Each row of a before or after table is a point. The points were changed in one or more steps. Then noise was added and the rows were shuffled. The steps act on columns, c1 being the first. Name the steps. A step turns or swaps two columns, mirrors them in a line or flattens them onto one, adds a multiple of one to another, or multiplies or shifts one. Angles are multiples of 10 degrees, from the lower column toward the higher: turns from -170 to 170, lines from 10 to 170 but not 90. Use the fewest steps. Two steps may share a column if one is a turn and the other turns, adds or multiplies; they go together, in the order done. Otherwise the lowest column goes first.
(in the rows, 128 means zero)

Before:
[[137 162 161]
 [130 136  98]
 [117 155  55]
 [129 108  96]
 [153 110 151]
 [214 103 175]
 [121 242 120]
 [142 172 124]
 [113  76 120]
 [125 101 116]
 [128  88 144]]
After:
[[123 137  98]
 [ 11 243 124]
 [103 163 159]
 [ 98 176 124]
 [166  78 119]
 [167  88 146]
 [149 109  99]
 [241 103 176]
 [ 93 155  56]
 [151 101 113]
 [172 107 153]]
Steps: add -1 times c2 to c1

Before (11 x 8):
[[ 58 134 139 192 170 142 149 130]
 [144 184 174 100  64  67 121 127]
 [130 111  87  73 174 163 148 191]
 [205 165 169 130  74  93 147 150]
 [131  93  90  97 159  85 104 157]
 [133 132 152 164  12  94 138 103]
 [104 175 159 174  17 106 168 137]
 [143 118 120 114 140 150  64 190]
 [ 79 151 110 123 142 177 124 113]
 [102  90 102 132 204 202 127 106]
 [ 78 164  54 197 168 160 135 102]]
After (11 x 8):
[[ 97 108 151  99  12 146 148 162]
 [200 158 102 104 205 100 136 166]
 [129  64 160 113  16 159 179 199]
 [197 111 109 141 145 133 133 173]
 [ 53  97 168 143  73  92 158 212]
 [185  62  54  87 167 146 145 161]
 [136 143 117 137 140 104  73 249]
 [ 93 175  89 136 158 152 115 217]
 [152 171  87 166 174 103 160 250]
 [185  88 138  73 169 171 159 188]
 [ 70  94 175 181  66 155 132 187]]
Steps: turn c1 and c6 by -130 degrees; turn c2 and c4 by 150 degrees; shift c7 by 10; shift c8 by 60

Before:
[[139 191 111 178  98  93  86  77 111 160 164 120]
 [ 94 107 149 109 129 156 134  96 178 171  98 112]
 [152 114 148 113 110 135  96 173 112 173 108 116]
 [167 195 202  95  80  89 119 145 138 132  76 154]
 [188 100 139 125 160 200  96  40 141  91 193 101]
 [ 64 101 147  92 128 148  93 128  83 203 137 123]
 [176 177 143 111 163 188 143 120 124 137 122 140]
 [ 87  94 100  84 194 142  79 164  87 126 184 148]
 [152 115 175 140  83 114 135 117 129 114 189 107]
 [ 69 114 180  81 189  98 111 122 114 102 154  52]]
After:
[[151 115 179 143  83 113 134  53 128 114 140 107]
 [142 191 108 178  98  89  89  70 107 163  96 121]
 [149 112 146 111 109 137  95 151 110 175 163 116]
 [ 64 102 146  88 129 148  92 150  82 201 131 125]
 [191 100 140 125 162 200  97   9 139  90  65 101]
 [168 195 203  92  78  88 121 167 139 128 127 154]
 [ 71 118 179  86 192  99 109 133 112 101 132  53]
 [ 90  90 100  81 195 146  72 107  90 130 179 148]
 [ 93 105 151 110 126 156 133 161 179 172  88 113]
 [177 175 139 111 159 186 143 104 125 135 119 140]]
Steps: turn c8 and c11 by 70 degrees; add -0.5 times c1 to c8

Before:
[[126 117 141  98  44 112 145 160  92 158  98 147 165 116 149 161  68  72
   75  74]
 [127 170 144 151  82  94  51  94 106  35 168 141 183  87  94 104 173 157
  136 125]
 [109 133 170 152  81 170 175 126 160  95 185 159 105 109  66  42  79 119
   93  81]
 [122 128 187 101 142 142 127 182 124  98 160 145  97 140  80 135 110 104
   94 106]
 [179 187 125 218 124 171 105 110  81 101  96 129 127  80 101  78 158  72
  117 158]
 [183 152 154 110 105 123  85 145 148  96 180  87 184 150 146 108 120 129
  144 164]
 [105 136 118 112 106 124  50  97 157 114 132 142  87 130  65 100  97 174
  195 175]
 [ 93 125 134 119  91  80  94 147 190 150 133 143  68 118 103 127  79 143
   90  81]
 [177 136 102 150 141 145 110  67 145 131 139 177 190 166 173  86 119 128
  116 167]
 [107 173 104 135 114 194  89 102 220 133 172 134  91 129 187  80 159 110
  157 119]
 [140 211 109 125 126 177 164  57 178 114 125 179 158 102  90 109 116 117
  139  93]]
After:
[[127 131 144 131  83  78  50  73 106  34 169 140 183  26  95 102 172 158
   85 124]
 [107 138 105 121 114 204  89  78 220 134 172 134  92 130 187  80 158 111
  107 118]
 [121 170 186 109 142 153 127 163 123  98 159 144  97 158  80 136 109 104
   45 107]
 [183 156 153 115 105 123  85 121 148  97 180  87 182 183 146 108 121 127
   94 165]
 [109 128 170 176  80 175 175 123 159  94 186 157 106  81  66  43  77 120
   43  81]
 [ 94 142 134 143  89  75  93 142 190 149 134 143  68 104 104 127  77 144
   39  80]
 [174  86 102 155 141 144 111  83 147 131 139 177 190 224 174  85 119 129
   67 168]
 [181 154 124 206 124 198 104  72  81 101  95 128 127   7 103  78 157  71
   68 159]
 [126 144 141 127  44 141 146 158  92 157  98 148 165  99 150 160  67  72
   25  74]
 [105 109 119 127 107 101  52 102 156 113 132 143  87 133  65 101  97 173
  146 175]
 [141 127 109 130 126 182 163  18 178 114 124 178 158  64  90 109 116 115
   89  94]]
Steps: turn c2 and c8 by -50 degrees; add -0.5 times c17 to c4; add -0.5 times c18 to c6; multiply c14 by 2.5; shift c19 by -50
